Every row gives one point. Each table stands for the endless flat space through its points: a line for two points, a plane for three, and so on. Write the one point that lies in both, or say that there is none.
(in the rows, 128 means zero)

First (3 x 4):
[[127 129 121 154]
 [102 134 104 169]
 [121 133 115 161]]
Second, 2 rows:
[[138 110 134 161]
 [144 107 139 165]]
They share: no point

First (3 x 8):
[[112 136 129  95 124 150 147 117]
 [159 109  77 106 161 102 143 141]
 [120 127 119  85 137 138 131 132]]
Second (4 x 8):
[[127 136 108 102 126 138 145 114]
 [107 126 118 142 152 149 119 120]
 [153 122 102  67 133 116 168 133]
 [128 141 111  96 120 142 146 109]]
They share: [132 125 107 101 139 130 147 126]

First, 2 rows:
[[110 163 138 141 135 135 133 133 121 141  91]
 [134 147 154 109 159 119 149 113 125 161 107]]
Second, 4 rows:
[[119 169 156 138 165 105 142 115 106 135  82]
 [145 135 129 132 162 121 143 129 103 166 112]
 [135 158 136 158 173  92 133 117  82 135  77]
 [110 172 172 107 143 114 140  98 142 136  80]]
They share: [128 151 150 117 153 123 145 118 124 156 103]

First (4 x 14):
[[128 129 171  86 129 110 112 131 118 162 172 116 122 136]
 [163 107 144 110 114 107 116 150 122 124 140 115 117 108]
 [144 130 144 125 126  82 103 173  90 123 142  88 107 129]
 [130 132 163 112 128  88 102 163  75 143 143  83 117 136]]
Second:
[[132 106 125 121 124 123 109 167 117 152 155  96 113 109]
 [163 115 153 102 121  92 140 158 116 110 178  73 113 128]
 [121 127 159 114 145 110  80 158 104 152 142 133 113 128]
 [154 130 139 103 102  87 131 143 119 138 165  86 113 127]]
They share: [141 127 153 107 126  97 109 152 111 138 157 106 113 129]

First:
[[114  89 116  99 133 132 112 147 104 143 143 110 126 161 152 138 174 144
  136  97]
 [116  89 118  88 134 120  99 152  98 140 133 108 128 156 157 141 171 144
  141 103]
 [113 118 117  95 123 133 110 136 123 118 132 122 130 162 142 150 158 141
  128 105]
 [118 142 122  75 121 106  76 138 123  94 104 129 144 148 147 165 137 135
  127 123]]
Second, 4 rows:
[[116  93 132 123 122 108  89 155 111 105 143 144 122 154 129 129 130  96
  115  80]
 [161 133  86 112 126 112 151 171 157  82 152 113 135 133 120 118 165 106
  123  65]
 [135 103 116 119 124 119 116 162 128 104 139 118 143 135 127 121 148 106
  118  79]
 [123  85 134 125 121 107  95 162 116 101 142 139 119 147 124 121 127  88
  115  73]]
They share: no point

First:
[[102 133 129 147 149 130 157  87 118 136 159  95 122 115  70  87 145 122
  137 119 161 143 117 125]
 [ 96 171 146 107 162 121 131 107 149 116 197 123  98  95  99 103 170 137
  110 169 114 152 121  76]
 [ 99 110 115  94 186  97 129 107 154 133 187 143  73  63 136 155 138 112
  163  64 120 112  89 114]
 [ 93 121 141 105 180 107 129 110 130 144 237 138  71  64 115 126 137 161
  122 113 111 105 117  75]
 [105 153 120 127 161 129 155  93 137 124 133  99 119 119  83 110 161  97
  166 124 162 154 109 140]
 [109 111 119 119 158 109 141  88 148 130 177 124 107  82 111 112 137 109
  122  79 127 133  89 107]]
Second (7 x 24):
[[107 146 108 130 149 123 161  92 151 145 173 132  81 106  68 117 164  98
  124 130 170 171  81 134]
 [ 77 139 147 133 163 112 107 117 122 101 129  93 106  96  98 123 143 104
  175  97 137 139 109 100]
 [ 76 139 132 103 150  80 126 114 191 114 138 121 125  87 124  96 164  98
  128 106 106 132  98 100]
 [102 113 143 118 171  97 100  89 130 105 165  84 101 103  56 105 106 116
  149 130 139 166 113 150]
 [131 134  88 118 150 120 159  93 149 164 180 130  77  96  41 113 146  89
  109 139 180 178  80 155]
 [ 75 154 147 124 156 166 120  86  96  96 150 101 113 144  85 165 136 111
  204 107 155 156 110  96]
 [ 87 141  87  50 137  98 110 152 196 143 109 133 166  82 121 130 145  41
  154  84 111 112  95  68]]
They share: no point
